Rows are points. Each copy is the shape, with its points in the same order, stretched, turned, moved and blurred by noise. Some copies are also mirrored. Which?
(in the rows, 128 means zero)

Shape (6 x 3):
[[ 91 130 133]
 [151  78 133]
 [128 141 132]
 [142 154 112]
 [ 65 120  82]
 [135 144 165]]
Copy 1 (6 x 3):
[[123 152  92]
 [169  71 124]
 [126 132 126]
 [108 127 143]
 [ 82 128  62]
 [158 155 131]]
Copy 1 is: mirrored
Copy 2 (6 x 3):
[[102 144 144]
 [118  92 103]
 [139 129 141]
 [162 141 133]
 [ 88 188 108]
 [134 102 162]]
Copy 2 is: only turned

Shape (7 x 4):
[[159 121 110 153]
 [176 156 114 126]
 [111 177 181 170]
 [127 122 116  95]
 [106 123 134 125]
 [129 115 180  97]
 [131 156 124 135]]
Copy 1 (7 x 4):
[[141 114 136 138]
 [186 119 136 126]
 [118 214 163 150]
 [154 136  88 122]
 [124 157 105 138]
 [161 162  87 173]
 [149 149 131 127]]
Copy 1 is: mirrored
Copy 2 (7 x 4):
[[137 110 122 154]
 [162 104 128 126]
 [112 150 195 126]
 [130 146  94 114]
 [113 159 118 132]
 [ 89 125 126  91]
 [144 147 135 130]]
Copy 2 is: only turned
Copy 3 (7 x 4):
[[138 100  85 147]
 [155 146  74 148]
 [163 147 183 195]
 [107 142 112 110]
 [114 131 143 136]
 [157 148 165  97]
 [128 137 117 168]]
Copy 3 is: only turned
Copy 4 (7 x 4):
[[152 127  93 146]
 [135 178  97 123]
 [165 177 196 179]
 [ 94 129 122 101]
 [112 116 147 130]
 [ 65 154 147 158]
 [148 150 138 127]]
Copy 4 is: mirrored

Shape (7 x 4):
[[ 90 145 123 112]
 [159 135 157 154]
 [156 164 102 126]
 [143 147 106  98]
 [ 91 128 145 154]
 [178 136 102  73]
 [100 121 116 170]]
Copy 1 (7 x 4):
[[100 141 107 156]
 [141  89 149  87]
 [158 122  81 110]
 [153 145  91 139]
 [ 90 100 146 136]
 [188 158  95 126]
 [109  76 112 144]]
Copy 1 is: mirrored
Copy 2 (7 x 4):
[[129 137 113  85]
 [134 129 139 162]
 [162 112  93 136]
 [137 128  80 125]
 [118 126 154  98]
 [127 134  50 152]
 [120  93 148  99]]
Copy 2 is: mirrored
Copy 3 (7 x 4):
[[121 138 178 103]
 [133 123 112 170]
 [115 143  97 100]
 [132 125 117  88]
 [107 128 181 149]
 [156 105  86  77]
 [ 79 118 163 136]]
Copy 3 is: only turned

Shape (10 x 6):
[[148 152 159 107 159 138]
 [132 109 129 132 105 155]
 [ 88 156 141 149 127 100]
 [ 97 110 143 164 126 138]
 [120 145 128  93 173 166]
 [143 174 159 166 152 174]
 [137 116 143  99 136 119]
 [123 146  93 117 138 115]
 [ 89 165 149 148  95 101]
 [160 168 118 160  99  93]]
Copy 1 (10 x 6):
[[168 149 118 138 145 199]
 [140 140 171 125 146 126]
 [141  89  98 152 101 142]
 [147 116 150 177 121 124]
 [114 142 135 147 156 212]
 [165 175 143 162  82 199]
 [161 121 126 128 176 146]
 [108 127  88 115 135 149]
 [147  70 111 125  86 130]
 [171 151  71 100  86 105]]
Copy 1 is: mirrored
Copy 2 (10 x 6):
[[169 154 153 111 125 141]
 [148  93 126 125 115 124]
 [105 181 128 138 100 123]
 [131 127 146 166  92 112]
 [165 137 155 120 111 191]
 [204 159 141 169 100 126]
 [127 125 155 101 136 132]
 [120 140 123 125 145 152]
 [ 95 174 106 130  97 115]
 [125 156 106 133 157  89]]
Copy 2 is: only turned
Copy 3 (10 x 6):
[[158 130 113 109 173 154]
 [122 112 112 141 101 142]
 [162 127 125  91 116  84]
 [154  85  93 119 101 105]
 [112 122  85 103 185 137]
 [183 141  55 131 150 141]
 [130 108 146 120 144 146]
 [130 129 137 129 146  98]
 [164 148 138  89  84  93]
 [191 155 160 152 106 108]]
Copy 3 is: mirrored
Copy 4 (10 x 6):
[[164 114 134 111 111 124]
 [107 135 159 137 115 143]
 [104  93  81 136 108 169]
 [ 83  96 124 156 120 142]
 [164 110 145 103 152 127]
 [183 106 113 174 128 124]
 [115 126 149  94 102 131]
 [131 153  96 103 132 142]
 [104  94  92 147  89 197]
 [135 169  71 140  84 150]]
Copy 4 is: mirrored

Shape (14 x 8):
[[119 131 153 142 139  78 123 116]
 [171 149 124 146 126 149 135 115]
 [166 100 176 142 130 110 155 110]
 [131 134 194 144 137 156 119 112]
 [121 126 161 152 132 104  70 103]
 [107 121 124 109 180  85  74 145]
 [ 84 113 113  99 127 138 124 132]
 [153  99 123 120 151 113 101 113]
 [161 118 130 115 127 124 111 162]
 [167 108 162 169 169 187 127 166]
 [152 164 154 102  75 160 193 122]
 [ 99 132 141 139 149 139  92 156]
 [163  97 132 148 119 103 108 125]
 [141 141 144 164 123 108 131  97]]
Copy 1 (14 x 8):
[[152 147 145 154 109 109  96 155]
 [125 120 114 151 126 139 141  88]
 [133 128 154 201 151 108  94 114]
 [149  95 114 159 121  89  77 116]
 [174 113 110 149  98  97 134 170]
 [176 143 157  80 110  84 143 169]
 [117 114 129  80 149 115 117 169]
 [139 126 151 134 137 107 170 139]
 [160 134 123 123 171 108 145 117]
 [182  70 141 125 148 118 117  83]
 [ 74 140  89 179 175 127  64  79]
 [182 103 118  83 120 106 112 155]
 [158 125 132 164 151 126 159 146]
 [139 128 127 174 103 135 115 133]]
Copy 1 is: mirrored
Copy 2 (14 x 8):
[[140 136 122 105 120 119 180 152]
 [139 108 118 155 120  85 108 119]
 [156 162 118 156 145  71 169 127]
 [140 149 150 117 100  71 136  88]
 [126 129 175  96  99 111 162 144]
 [129 147 143  78 164 167 157 159]
 [106 153 123 135 137 163 147  97]
 [132 154 147 144 155 129 142 152]
 [145 115 135 138 185 117 147 115]
 [108 143 109 130 174  34 100  81]
 [174 108 103 180 112  95 134  60]
 [105 126 135  89 137 117 140 103]
 [127 127 140 150 157  98 165 147]
 [130 120 121 131  95  88 150 142]]
Copy 2 is: mirrored
Copy 3 (14 x 8):
[[119 101 120 160 155  95 135 121]
 [145 155 144 127 103 165 112 130]
 [164 115 159 148 130 116 134 164]
 [148 119 179 114  90  99 130 134]
 [134  79 154 146 132 109 102  88]
 [144  86  80 123 178  85 137  59]
 [145 111  83 139 111 112 173 105]
 [180 103 108 127 150 137 119  99]
 [150 111 128 115 142 151 149 110]
 [200 167 191  75 113 133 138  95]
 [103 151 150 140  63 150 170 207]
 [141 121 137 115 127 101 149  65]
 [167 101 138 146 142 161 116 116]
 [127 128 138 161 126 129 106 128]]
Copy 3 is: only turned
Copy 4 (14 x 8):
[[155 106 160 128 111 120 158 111]
 [103 140 116 141 108 135 102 126]
 [137 154 149 133 129 162 182 127]
 [123 174 185 124 142 139 112 116]
 [150 103 197 166 133 139 111 104]
 [181  66 181 119 106 137 102 133]
 [147 122 140  96 153 111 115 167]
 [144  97 160 147 144 169 124 145]
 [166 133 150 158 106 138 110 152]
 [167 193 141 130 140 181  84 113]
 [ 72 186  92 122 102  81 144 167]
 [174 135 165 121 128 119  80 119]
 [158 113 156 170 124 164 153 125]
 [126 122 134 137 122 130 150 105]]
Copy 4 is: only turned

Shape (12 x 9):
[[149 117 113 123 129 123 162 167 143]
 [198 139 122 126 113 124 122 113 119]
 [163 130 124 172 103  90 130 131 127]
 [101 143  90 172 111 162  96  96  92]
 [108 110 122 146 106 110 136 102  88]
 [ 84 153 144 144 125 111  85  99 168]
 [104 188 136 134 103 124 173 103 153]
 [161 138 148  98  85 103 157 168 148]
 [144 122 172 162 123 130 130 133 156]
 [154 119 122 104  95 143 158 153 163]
 [ 95 173 159 178 122 115 137 131  88]
 [154 127 115 116 142 140 125 124 140]]
Copy 1 (12 x 9):
[[126 100 129  95 111 144 113 186 142]
 [158 130  89  86 100 135 103 145  66]
 [158  97 103 148  81 133  99 150 103]
 [138 148  78 157 112 183 160  89 129]
 [171 108 132 128 115 146 153 105 129]
 [122 125  76 180 187 121  83 112 135]
 [191 129  75 144 141 120  84 151 181]
 [134 103 105  79 111  99  88 164 148]
 [136 116 147 156 126 133  65 145 111]
 [128  98 116  75 123 147  83 167 145]
 [162 149 128 185  99  99 132 134 161]
 [131 137 108 101 151 151 110 159 100]]
Copy 1 is: only turned
Copy 2 (12 x 9):
[[ 80 139 130 115 119 104 156 133 141]
 [159 133 116  64 138 132 148 142 110]
 [161 129 135 106 139  88 147 166 146]
 [156 162 102 147 145  99  43 124 112]
 [157 116 134 111 154  78  76 109 140]
 [171 130 108 156 127 124 136  98 180]
 [145 182 130 136 148  99 169  70 130]
 [111 145 176  83 135 126 183 113 163]
 [156  96 153 154 114 118 163 117 132]
 [ 93 147 148 102  98 115 151 102 130]
 [154 135 167 171 195 100 130 121 148]
 [114 133  91 104 121 131 128 118 117]]
Copy 2 is: only turned
